Every row gives one point. Each copy is the shape, with its points in the same order, stretched, turned, moved and blurred by noise. Is it also mirrored, or only turned?

Shape:
2.08,-0.03
-3.45,0.73
3.07,-1.79
-1.04,-2.20
-0.75,0.91
1.57,-2.40
Copy 1 (6 x 2):
-2.47,-0.94
2.04,-1.58
-3.59,-2.18
0.26,-3.31
0.14,-0.90
-2.50,-2.97
Copy 1 is: mirrored
Copy 2, 6 rows:
-0.45,-1.13
-0.95,3.91
1.10,-1.28
1.53,2.29
-2.00,1.22
1.73,-0.52
Copy 2 is: mirrored
Copy 3 (6 x 2):
0.51,-2.73
0.20,2.43
-0.39,-2.97
-2.02,-0.18
0.93,0.33
-1.59,-2.05
Copy 3 is: only turned

Shape (8 x 3):
-3.76,-0.71,1.20
0.98,2.34,-0.37
-0.49,-1.37,-1.79
3.30,-2.47,0.09
-2.59,0.94,1.78
1.56,0.38,-1.64
1.90,0.86,-0.91
1.77,-1.81,-0.54
Copy 1, 8 rows:
-1.97,-4.80,0.28
0.05,1.29,1.29
2.22,-2.60,-0.24
2.21,1.03,-3.42
-2.66,-2.48,0.88
2.25,0.13,0.01
1.50,1.09,0.13
2.06,-0.56,-2.02
Copy 1 is: mirrored
Copy 2 (8 x 3):
-4.07,-2.40,2.72
-1.29,2.13,-1.74
-0.39,-2.85,-1.16
4.05,-0.30,0.16
-3.93,-0.14,2.21
0.57,0.06,-2.25
0.68,1.17,-1.87
2.11,-1.08,-0.35
Copy 2 is: only turned
Copy 3, 8 rows:
-1.92,-1.13,-1.81
0.77,2.05,1.31
1.35,1.23,-2.29
3.56,-1.74,-0.33
-2.21,-0.52,0.20
2.37,1.98,-0.08
2.20,1.47,0.81
2.77,-0.41,-0.71
Copy 3 is: only turned
Copy 4 (8 x 3):
-3.46,-0.79,-0.59
2.40,-2.45,0.62
0.89,1.46,-0.38
2.78,1.85,3.86
-2.43,-2.38,0.02
3.00,0.38,0.52
3.43,-0.72,0.91
2.27,1.43,2.18
Copy 4 is: mirrored

Shape:
0.20,-0.05,-0.45,1.18,0.05,-2.69
-3.71,1.10,-2.43,2.04,-1.45,-0.72
-3.94,0.57,2.38,-0.70,-1.34,0.57
-0.02,0.50,1.06,3.98,1.42,-1.36
-0.66,-0.74,1.72,-0.11,-3.86,2.02
-2.32,-3.44,0.34,-1.16,1.74,0.70
-1.87,0.66,-1.21,-1.36,0.60,-0.57
0.67,-4.29,1.35,-0.62,-3.08,1.05
0.72,-3.52,0.96,3.35,-1.84,-1.66
-2.15,0.65,0.14,-0.94,-2.66,1.46
Copy 1, 10 rows:
1.42,1.15,0.28,-0.29,-2.24,-2.45
-1.67,2.05,-1.86,2.03,-4.95,-1.01
-2.97,-0.82,0.39,1.73,-0.60,-1.18
2.18,2.77,-1.00,2.16,-0.64,-3.45
-0.15,-1.57,1.50,2.41,-1.17,1.56
-0.32,-2.49,-2.39,-0.64,1.07,-0.72
-1.62,0.90,-0.79,-1.35,-1.36,-0.62
2.15,-4.14,1.05,1.04,-0.54,1.14
4.03,-1.59,0.05,2.58,-2.26,-2.15
-2.00,-0.23,0.54,1.10,-1.92,1.21
Copy 1 is: only turned
Copy 2, 10 rows:
1.10,1.74,-2.46,-0.19,-0.38,0.75
-3.29,-0.36,-2.83,1.96,-0.16,-1.01
-3.54,-0.54,0.64,-0.70,-2.25,0.89
1.00,3.13,-0.19,1.93,0.30,1.61
-0.40,-1.42,1.01,-0.31,-3.34,-1.56
-0.40,-3.72,0.13,0.23,-1.57,3.71
-1.62,-1.08,-1.63,-1.32,0.40,1.00
2.33,-2.59,-0.01,-0.07,-4.30,-0.13
2.81,1.18,-1.77,2.52,-3.17,0.97
-2.25,-1.63,-0.08,-0.64,-2.02,-1.36
Copy 2 is: mirrored
Copy 3:
-0.46,2.16,-1.33,0.23,-0.70,-2.93
-4.48,1.06,-2.83,-0.06,-2.85,1.20
-1.42,-0.94,0.48,2.73,-2.07,2.36
-2.25,-0.40,0.73,-0.04,-0.77,-3.18
2.07,-1.59,-0.83,-0.71,-3.24,1.65
0.26,-1.16,-2.08,1.53,3.70,0.98
-1.44,2.75,-0.50,0.46,0.87,0.77
4.10,-2.06,-2.42,-0.70,0.19,-0.05
1.45,-2.72,-3.23,-0.42,-1.00,-3.87
-0.36,0.22,-0.71,0.29,-2.47,2.36
Copy 3 is: mirrored
Copy 4, 10 rows:
1.80,-1.59,-0.77,1.07,0.11,-1.47
1.92,2.90,-3.54,2.23,-1.01,-1.46
-2.95,2.73,-1.22,1.17,-1.76,-0.06
0.47,-0.98,1.28,4.22,1.88,-2.48
-0.95,1.27,-0.02,0.97,-3.37,3.24
-2.03,-0.56,-2.49,0.61,2.21,2.38
0.31,1.62,-1.47,-1.11,1.00,-0.38
-0.64,-2.21,-0.87,1.17,-2.28,5.04
0.90,-3.74,-1.12,4.37,-1.17,1.48
-0.18,2.73,-1.12,0.27,-2.49,1.72
Copy 4 is: only turned

Shape:
2.89,-1.32,0.15,0.10,-2.14,-1.38,-1.70,2.12,0.62
-0.04,2.92,-1.45,-2.76,0.39,1.60,0.36,1.36,-1.54
-0.13,1.49,-0.26,-1.14,-0.73,-0.10,-1.52,-1.89,-0.71
-2.20,-0.30,2.50,1.16,1.21,0.41,-2.19,-0.24,-0.63
2.46,-1.61,-3.43,0.21,-0.38,0.59,1.63,2.18,2.75
0.06,4.77,2.21,1.11,-0.07,-0.12,-1.11,-2.74,-1.33
1.31,1.93,-1.35,1.68,-1.42,-0.62,-1.20,3.15,1.13
-1.38,2.19,0.00,1.20,0.41,-1.60,-0.76,-1.78,-3.85
2.14,-1.37,-1.03,0.69,-3.60,1.42,1.97,3.38,0.96
1.42,-2.09,3.16,0.15,1.56,-2.04,1.68,3.08,1.21
-2.53,0.67,2.60,-0.49,-0.13,-2.58,0.69,0.31,0.96
-1.52,3.30,2.29,0.65,1.35,0.06,-1.40,-2.97,-2.51
Copy 1 (12 x 9):
-0.43,1.41,-1.09,2.81,1.46,0.25,-1.19,2.00,-0.36
2.01,-0.04,0.86,-1.18,0.31,2.31,0.39,3.39,-0.25
1.10,0.71,-0.06,-0.26,0.33,0.42,1.39,1.14,-2.45
-1.97,0.28,-1.95,-1.28,0.56,1.13,2.04,-1.57,0.27
1.94,2.19,1.73,1.83,-0.72,-0.12,-2.20,0.89,3.04
-1.35,1.32,-0.31,-0.81,-0.55,3.31,3.15,0.49,-3.25
-0.50,2.41,-1.61,0.87,-1.13,1.51,-0.37,2.77,0.31
-2.92,-0.59,0.83,-1.66,-0.61,-0.34,1.41,1.47,-2.59
-0.33,0.44,-0.80,3.05,-1.74,2.51,-3.00,1.05,1.09
-1.70,-0.29,1.13,3.83,1.43,0.59,1.70,0.85,3.55
-0.68,-1.35,-0.97,1.85,-0.94,-0.48,4.09,0.74,0.63
-2.09,0.39,0.47,-1.69,0.48,2.29,3.23,-0.38,-2.62
Copy 1 is: mirrored
Copy 2:
0.01,-2.30,-3.75,-1.91,-1.06,-2.89,0.45,0.80,0.82
-0.16,0.62,-0.36,0.51,-3.00,0.50,0.36,1.32,-3.97
0.39,0.12,0.15,-1.59,-0.16,1.10,-1.21,1.67,-2.69
-2.21,0.13,1.92,-0.31,0.94,-0.47,-1.17,1.39,1.15
2.36,-2.43,-3.60,2.65,-1.69,-3.64,1.98,-2.21,0.75
-0.50,1.59,1.98,-0.60,1.75,-0.32,-3.27,2.55,-4.00
-1.29,-2.55,-3.93,1.90,-1.48,-3.14,-1.21,0.49,-1.65
-2.37,1.56,-1.14,-0.98,2.67,1.24,-0.17,0.92,-2.28
1.04,-4.01,-2.38,1.28,-1.86,-4.69,3.40,-0.21,-1.44
-0.87,1.39,-0.22,0.17,-1.37,-5.45,0.67,-3.19,2.83
-2.86,-0.23,2.89,-0.18,-0.61,-1.70,-3.03,-3.16,-0.74
-1.23,2.53,2.39,-0.82,2.43,1.44,-2.55,2.12,-2.68
Copy 2 is: only turned
Copy 3, 12 rows:
-1.61,-0.36,3.55,-0.72,1.73,-3.84,0.14,3.07,-2.26
-0.08,3.16,2.09,-1.34,-1.96,-1.59,-0.19,-1.98,1.29
-0.57,0.34,1.61,0.06,-1.35,0.20,0.80,-0.87,1.27
-0.70,-1.62,-0.69,0.76,1.09,-1.79,1.86,-1.08,3.22
1.68,2.59,0.09,-2.84,-1.30,-3.36,0.14,2.83,-3.81
3.15,0.21,1.55,1.16,0.56,0.53,0.77,-0.24,4.41
1.73,0.66,4.11,-1.48,0.44,-4.35,1.72,2.41,-1.94
0.66,0.73,1.50,1.20,1.36,0.36,2.11,-2.95,0.92
1.21,-0.08,2.65,-3.45,0.71,-4.42,-1.31,2.56,-3.72
-0.25,0.03,-1.44,-3.09,3.79,-3.48,0.86,2.89,0.88
-0.23,-2.09,0.06,-4.17,1.47,-0.50,2.50,0.09,2.59
1.19,0.35,0.15,1.49,0.53,0.74,1.02,-2.37,5.10
Copy 3 is: mirrored
Copy 4, 12 rows:
-0.27,2.74,-0.64,-2.81,1.82,-4.13,1.45,0.45,-0.16
3.14,-1.48,1.38,-0.14,-0.73,-1.27,-2.75,0.75,-0.15
-0.15,-1.31,0.99,1.75,0.11,-2.47,-0.65,-0.04,-0.29
-0.88,-0.29,-0.87,2.28,-1.85,-2.09,-0.34,-2.05,2.77
0.81,0.43,-2.31,-4.57,2.48,-0.69,0.22,1.14,-0.84
2.42,-1.63,2.20,4.47,-0.81,-2.54,1.80,-1.42,0.35
2.81,0.65,-1.32,-2.10,0.96,-4.19,1.23,2.14,0.21
0.09,-0.65,1.10,4.61,-0.24,-0.94,-0.50,0.73,2.62
0.60,3.43,-3.27,-2.28,0.59,-1.02,-0.28,1.05,-2.10
-0.43,2.70,0.20,-4.44,-0.20,0.92,2.58,-0.67,2.57
-1.32,-0.62,1.27,-0.42,-3.27,0.09,1.63,0.40,1.31
1.19,-1.73,2.02,4.99,-1.27,-2.11,0.05,-1.87,1.98
Copy 4 is: mirrored
